Every row gives one point. A path goes straight from each point to the next, and from the last back to the first. The post is the endless flat space through its rows: a point in 2 columns, a line in 3, a plane in 4, and so on, so that a path can go around it. Count how often the path circles the post. Going back the other way cancels.

Post:
array([[  -3,   95, -280],
       [ -44,  -93,  100]])
Path:
array([[ -40, -125, -102],
       [-267, -104, -269],
       [-266,  192,   -1],
       [  52,  233,   96],
       [ 162,   46, -117],
       [ 170,   57,   38],
       [ 194,  -88, -349]])
Times around: 1

Post:
array([[  -4, -123, -211,  -50,  210,  -48],
       [  11, -208,  177, -342,  -75,  -77],
       [  36, -107, -167,  -62,  -71, -186],
       [  20,   -7, -227,  379,   87,  174],
       [  65,  -10,  476,   93,   61,  -63]])
Path:
array([[ 280,  -15,  258,  -73,  -30,  190],
       [ 109, -258,  243,  -69,  -64,   51],
       [  27, -218,  -32,  180,  176,  111],
       [ 262,  -64,   49,  338,  -66,  -73],
       [ 143,   92,  -25,  250,  170, -154],
       [ -54,  -64, -112, -116,  261,   42],
       [ -96, -109,  -20,  -17,  -96,  -41],
       [ -99, -223,   50,   54, -335, -413],
       [  25, -160,   14,  167,  -27,  107],
       [ 207, -257,   18,  184,  160,  115],
       [ -64, -339,  249,  -75,  -70,   51],
       [-227, -235, -104,  -25, -158, -118],
       [ -91,    1,   68,  -55, -352, -175],
       [  31,   -4,   89,  -36,  191,  -27]])
Times around: 0

Post:
array([[ 143,  -62,  170,   -6,  195, -151,   70,  105, -137,  227,  149],
       [  85,   72, -322,  213,  -52,   33, -329,  129,  104,   33,  258],
       [  52,  -99,  344, -350,  189,  -99,   14,   50,   58, -127,   15],
       [  96, -222,  270, -350,  300,  244,   39,   16, -215,   86, -153],
       [ 107,  -24,  165, -174, -173,  132,  102,  -47, -117,   64,  171],
       [ 146,  140, -352,  401, -216, -256, -357,   -3, -188,  -22,  -45],
       [  99,    1,  -75,  442,  -36,   64, -121, -224,   42, -147,  244],
       [ 107,  219, -591,  325, -123, -216, -188, -269,  165,  174,   50],
       [  -5, -177,  126, -128,  105,   80,  321,  211,  -82, -110,  -25],
       [ 129, -233,  394,   52, -123,   54,   -7,  230,   46,  226, -439]])
Path:
array([[ 166,   65,   88,   50,  264,   72, -218,  108, -172,  203, -168],
       [  47,   14,  -45,  154,   43,  -31, -140,    3, -192,  299,  -49],
       [-114, -159,  -10,  113,  -70,   79,  -50,  144,  157, -247,  -14],
       [ 102, -156, -103, -197,  101,  -41,  160,  -74,  -71,  155,  131],
       [ 284,  -19,   43,   62, -146,  -18,  -91,   -6, -141,   90,  121],
       [ 241,   -8,  185,   50,  -31,  -52,   46,   -4, -179,  111, -215],
       [  37,  160,   34,  148,   -6, -114,  -74,  133, -192,   39,  123],
       [-140,  -79,  164,  124,  -68,   14, -168, -118,   96,  118,   63],
       [ -19, -221,  139,   36,  256, -228,  121,  -10,  -30,  -77,   72],
       [ 363,  -89,  -67,  -76, -207,  -44, -120, -232,  -63,  179,  188],
       [ 141,  -68,  237,   30,  -97, -229,    0,  -11,  -93,   16,  179],
       [  76,  -64,  -76,   24, -125,  -12,  -36,   67,  -55,  -15,  267],
       [ 199, -323,  193,  -40,  -35,  294,   -2,  238,  -21,   63,    8],
       [ 229,   74, -198,  -55, -166,  195,   -9,  126, -113,   86, -143]])
Times around: 2

Post:
array([[  91, -156,  -18,   13, -174,   84,  339,   38,  160,  -81,   67,
         133, -232, -159],
       [ 207, -213,  155,  -33,  220,  170,    6, -191,  176,  215, -201,
          -2,   16, -133],
       [  85,   47, -168,  245,   -1,   18,   38,  -41, -100,   72,  -41,
         130,   71,  -93],
       [-191,   10,  -59,  -62,   99,  250, -292, -236, -117,   11, -110,
          77, -212,  -77],
       [  -8,   91,  166, -197, -276, -102,  108,  153, -158,  -15,  238,
          42, -410,   60],
       [ -65, -127,  121, -132,  454,   75,  295, -288, -130,   27, -198,
        -165,  -46, -129],
       [-232,  -22, -234, -220,   89,   58, -174,   54,   -9,   62,  -37,
          13, -228, -164],
       [  26,   32,  163, -333, -117,  172, -298,  123,  -16, -255,  -98,
         -28,  106, -269],
       [  93, -119, -304,  -94,  -70,  382,  112,    8,  132,   98,   64,
        -282,  -58,  473],
       [ 211,   56,  232,  145,  198, -132,  -25, -313,  124, -106,  239,
         -84,  126,  240],
       [ -85,   64,  171,  -17, -135, -182,  -40, -157,   20,  -92,  -76,
         -28,   72,   59],
       [ -67, -185,  313, -120, -264,  263,  138,   54,   77,  134,  192,
         -95, -223, -223],
       [-225,  -51,  104,   64,  562,  -28,  267,   50,  -20,  -24, -159,
        -115, -210,  283]])
Path:
array([[ -25, -138, -156, -182,  148,  154,  -33, -204,   48,  -16, -122,
           5, -382, -124],
       [  36, -204,  331,  -53,  165, -171,   91,  -35,  -51,    8,  -53,
         -77, -249,   22],
       [  -7,   92, -275,   69,   74,  287, -351,   18, -209, -244,  182,
         307,  -78,  213],
       [-167,  -79,  180,  -36,  277,  154,  112, -240,   25,  -50,  118,
         -83,   53, -273],
       [-175,   88,   63, -222,  -34,  361, -145, -128, -145, -144, -134,
        -138,   39, -258],
       [  84,  108,  230,   53,  152,  145,  -36, -172,  151,  391, -152,
          55, -161,   57],
       [-195, -144,  -61, -223,   60,  220,  149, -202,   90,   63,   61,
        -291,  -19,  172],
       [-147, -229,  231,  -77, -129,   -1,    8,   99,   88,  142, -212,
         -31,   57,  161],
       [  34, -146,  245,   54,   28,  -25,  117,   84, -228, -314,  -98,
        -108,   93,   87],
       [  45,  -43,  -31, -158,   51,  -19, -155, -135,  106,  -82,    5,
         180,   -8,  -58],
       [ 122,   85,  109,  -90, -122,  112,  121, -131,   56,  152,   30,
        -115,  353,  187],
       [  24,   69, -125,   91,  270,  150,   99,  106,   84,  -77,   40,
         -29, -222,  222]])
Times around: 1

Post:
array([[ 178,   47,  329,  136,  -43,  -63,   25, -300,  -72,  -59, -125,
          83,  346,  271,   25,  -72, -170, -182],
       [-176,   -4,  -39,   36,   43,  480,  196,  135,  149, -104,  299,
          24,  126, -321,   26,  101,  206,  -64],
       [-279,   52, -133,  -43,    5,  128,  130,   60,  219, -206,  256,
         -32, -291,   20,  262,  208,  175,  194],
       [ 159,  -68,  263, -145,  -68, -267,   78, -116,  -58,  -17,  109,
         -18,  275,    9,   89, -334, -396, -239],
       [ 159, -181,  -51, -137,   27,   -2, -146,  197, -280,  141,  265,
          -8,  203,  338, -114,  206,  -63,  -71],
       [ 105,  -66,  161, -429,  -33,  -44,   28,  154,  -93,   20,  -70,
        -180,  424,  318,  -17,  157,   -9,  -85],
       [-200, -162, -170,    4,  286,  284,   -3,  222,  115,  -52,   73,
          97,  121,  -35,  349,  231,   67, -158],
       [ -56,   76,  132, -123,  230,   45,   63, -208,  151,   67,  -96,
        -123, -462, -232,  -75,  117, -270,  166],
       [  76,  -29,  107,  -90, -173,  -56,  -76, -166,   27, -293, -266,
          91,  -32, -118,  -50, -119, -359,  -46],
       [  -9,  -71,  254, -184,  152,   44, -135,  380, -112,   91,   42,
          92,   66,  343,  -17,  -65,  123,   97],
       [  79,   42,    3,  -74, -228,   56,   51,    6, -209,  257, -118,
         -92,  391,  267,   86, -208, -329,  -19],
       [-113, -196,  -36,  -93,  -32,  393,   37,   74,    5,    4,  117,
         -69, -187, -170,  354,  145,  399, -182],
       [  41,  -39,  234,   -5, -159,   57, -254, -179,  157,  -12,   81,
         -42,  171,  -89,  190,    0, -323,   75],
       [-248, -236,  -45,  117,  116,   83,   94,  168,  -61, -112,  102,
        -195,  -91, -260,  165,  233,  281,  179],
       [-194,  -41, -190, -168,  255,  118,  -72, -150,   19,   30,  128,
          57,  -55, -123,   88,   25,  254,  128],
       [  48, -233,  143,   -3,  -64,   88,  -52, -184,  158, -104,  -29,
        -250,  209,  183,  -52, -204, -262, -223],
       [-201,   60,  -97,   44,  -31,  -92,  -36, -102,  470,  107,  -48,
          50, -480, -280,  -31,   80,   -1,   78]])
Path:
array([[-157,  -75,  168,   10,  209, -119,  248,  143, -288,  147,  188,
          22,   43,   70,   92,   97,   10,  167],
       [-165,  -82,    8,  131,  122,  230,  102, -256,  142,   65,  -84,
         105,   24,  128,   21,  -85,  100,   49],
       [ -20, -145,  234,  -54,  181,  -71,   96,  -70,   87,  -72,  -92,
          93,  132,   78,  -18,   -9,   55,   29],
       [-171,  -10,  189, -396, -204,   77,   16, -119,  219,   12,  110,
        -114,   17,   92,  188,  107, -180,   69],
       [-229,   31,   11,   78, -127,  -42,   29, -150, -153,  178,  118,
           8,  -50,  131,  -74, -203, -246,  168],
       [  36,  -93,    0,  -72, -101,  -35,  247,  -28,   56,  -61,  215,
          38,  -57,  -43,  114,  188, -232,  -96],
       [ 133, -223,  154, -127,  -45,  -18,  226,  179,  162, -279,  248,
         -52,  111,  -43, -142,   67, -108,   62],
       [ 124,  153,  -20, -334,  -58,   55,   78, -163,  187,  187, -215,
        -218,  114, -166,   43, -164,   15,  110],
       [ -40,  -99,  -80,  -64,   89,   30,  -82, -150,  -65, -219,  328,
         -26, -164, -108,  135, -104,  220, -141],
       [-219,  163,  -22,  256,  -34,  -38,  271,  -81,  -45,  -19,  144,
         -80,  -57,   89, -162,  -25,   70,  107],
       [-205, -171,  140, -158,  -24,  287,  -95, -110,  -96,  -69,  141,
          26,  297,   -6,   78,  262,   57,   -2],
       [  29, -318,  303,  -65,  -17,  106,  -11, -247, -181,  -86,  210,
         142, -165,    0,   76, -106,  174,   45],
       [  53,   -8,   51,  237,  211, -126,    4,  -90,   76,  -70,  293,
         203,  207,   27,   51,   52,  -40,  322],
       [  58,  -56, -110,  174,  -10,   19,  132, -191,  -11, -216,  299,
          50,  -80, -462,  -14, -206, -145,  -44],
       [-186,  177, -227, -221,   -4,  158,   11,   35,  391,  -34, -208,
        -316,  -78,  111,  206,  371, -198,  -68],
       [-166,   45,   89,   85, -182,  138,  111,   73,  335,  156,  277,
        -180,    6,   89,  211,   -6, -162, -190],
       [-212,  -49,    7,  -19,  404,  126,  219,  -31,   -9,  193,  139,
        -174,   89, -151,   55,  256, -280,   70],
       [  53, -143,  208, -186, -145,   46,  -63, -105,    9,  125,  322,
         -15,   23,   84,   54,  131,  -71,  172],
       [  62, -390, -156, -212, -111,   89,  144,  121,   32,  181,  243,
        -435,  -73, -157,   31,   -4,  108,  102],
       [ 158, -272,   30,  201,   74,  237,   23,  175,   25, -165,   -1,
         -82,   51, -168,  -17, -214,   75, -484],
       [-178,  149, -143,   63,   60,   20,   89,  210, -127, -180, -214,
         265,  -34, -224,   99,   11,  139,  109],
       [-237,  172,   -3,  -65,   83,  110,   50, -247,  181, -172,  109,
          18, -181, -113,   28,   91, -185,  -11]])
Times around: 3
